Each row is a point. The points of each table are mixes of a few directions, plus a little noise. Count the directions of each table, and those that both share. Where both have some left over, give the other angles between the two spaces (their principal angles), to ten degrees, smallest first.

First (5 x 3):
[[ 4.3  7.3 -6.7]
 [ 1.4 -4.0  0.6]
 [-6.5  6.1  2.8]
 [ 1.9 -5.6  0.7]
 [-1.1 -3.9  2.6]]
Second (7 x 3):
[[-13.9   0.3   2.1]
 [ -6.1   4.0  -1.4]
 [  4.9  -3.2   1.1]
 [  0.3  -3.2   1.9]
 [  7.5   0.6  -1.7]
 [  3.3  -0.5  -0.3]
 [  4.1   2.0  -1.9]]
Directions: first 2, second 2, shared 1; angles 30

First (7 x 8):
[[ -6.1  -2.1  -1.9  -5.5  -6.9   1.7  -2.0  -4.1]
 [  6.0   1.5   1.8   5.0   5.6  -1.5   2.1   3.7]
 [-10.8   3.5  -1.8  -4.8   1.4   1.5  -4.8  -3.4]
 [  8.4   1.3   2.3   6.4   6.4  -2.0   3.0   4.7]
 [  9.1   0.6   2.3   6.4   5.5  -2.0   3.4   4.7]
 [ -6.7  -2.1  -2.1  -5.9  -7.2   1.8  -2.3  -4.3]
 [  0.3  -2.7  -0.5  -1.6  -4.9   0.5   0.6  -1.2]]
Second (7 x 8):
[[ 5.5  1.7  1.6  4.8  5.8 -1.5  1.9  3.5]
 [ 8.2  2.6  2.5  7.1  8.6 -2.1  2.7  5.2]
 [-4.1 -1.3 -1.2 -3.5 -4.3  1.1 -1.4 -2.6]
 [-4.3 -1.3 -1.3 -3.8 -4.4  1.2 -1.5 -2.9]
 [-3.9 -1.2 -1.3 -3.4 -4.0  1.0 -1.2 -2.6]
 [ 7.7  2.2  2.4  6.7  8.0 -2.0  2.6  4.9]
 [-9.2 -2.9 -2.8 -7.9 -9.5  2.4 -3.0 -5.8]]
Directions: first 2, second 1, shared 1

First (10 x 12):
[[  2.1  -8.3   2.2  -0.2   2.1  -3.4   2.8  -1.3  -0.7  -3.7   8.6  -8.6]
 [ -2.7  11.0  -3.0   0.3  -2.9   4.5  -3.6   1.5   0.8   5.2 -11.1  11.8]
 [  1.5  -6.6   1.7  -0.1   1.7  -2.7   2.0  -1.0  -0.4  -3.2   6.7  -7.0]
 [ -0.9   4.1  -1.2   0.2  -1.2   1.6  -1.3   0.7   0.2   2.0  -4.3   4.4]
 [  0.6  -2.4   0.6   0.0   0.6  -0.7   0.9  -0.5  -0.1  -1.0   2.4  -2.4]
 [  2.5  -9.7   2.6  -0.1   2.5  -3.8   3.2  -1.4  -0.6  -4.7  10.1 -10.3]
 [ -1.5   5.7  -1.5   0.2  -1.5   2.2  -1.9   1.0   0.6   2.8  -5.8   6.1]
 [ -0.4   1.8  -0.5   0.2  -0.4   0.8  -0.6   0.2   0.1   0.8  -2.0   1.8]
 [ -2.8  11.7  -3.0   0.3  -3.1   4.7  -3.6   1.6   0.8   5.7 -12.1  12.4]
 [  1.9  -7.5   2.0  -0.1   2.0  -3.0   2.5  -1.1  -0.5  -3.8   7.8  -8.1]]
Second (10 x 12):
[[ -1.6   0.6   0.2  -4.6   2.0  -2.0   5.9   2.1  -6.8  -4.6   8.7   0.5]
 [ -2.9  -1.0   2.5  -4.4   3.5  -2.9   7.5   2.9  -8.2  -4.8  10.4   1.3]
 [ -5.1  -8.3  11.9   3.7   6.6  -4.3   5.3   3.0  -5.4   0.8   5.0   4.5]
 [  1.3  -1.0   0.9   4.3  -1.4   1.3  -4.9  -1.5   5.5   4.4  -7.2   0.0]
 [ -0.4  -4.3   5.3   6.2   1.1   0.1  -3.4  -0.6   4.1   4.6  -6.3   1.3]
 [  0.5  -2.0   2.0   4.7  -0.3   0.8  -4.3  -1.1   4.7   4.2  -6.6   0.2]
 [  4.5   8.8 -12.5  -6.6  -6.1   3.7  -2.3  -2.1   2.1  -3.3  -0.1  -4.5]
 [  2.5   7.2  -9.7  -8.3  -3.3   1.6   2.5  -0.3  -2.8  -5.5   5.9  -3.2]
 [  1.6   0.3  -0.9   2.3  -1.5   1.5  -3.8  -1.3   4.1   2.7  -5.6  -0.6]
 [  0.4  -0.8   0.3   2.2  -0.5   0.8  -2.6  -0.6   2.5   2.0  -3.8   0.2]]
Directions: first 1, second 2, shared 0; angles 60
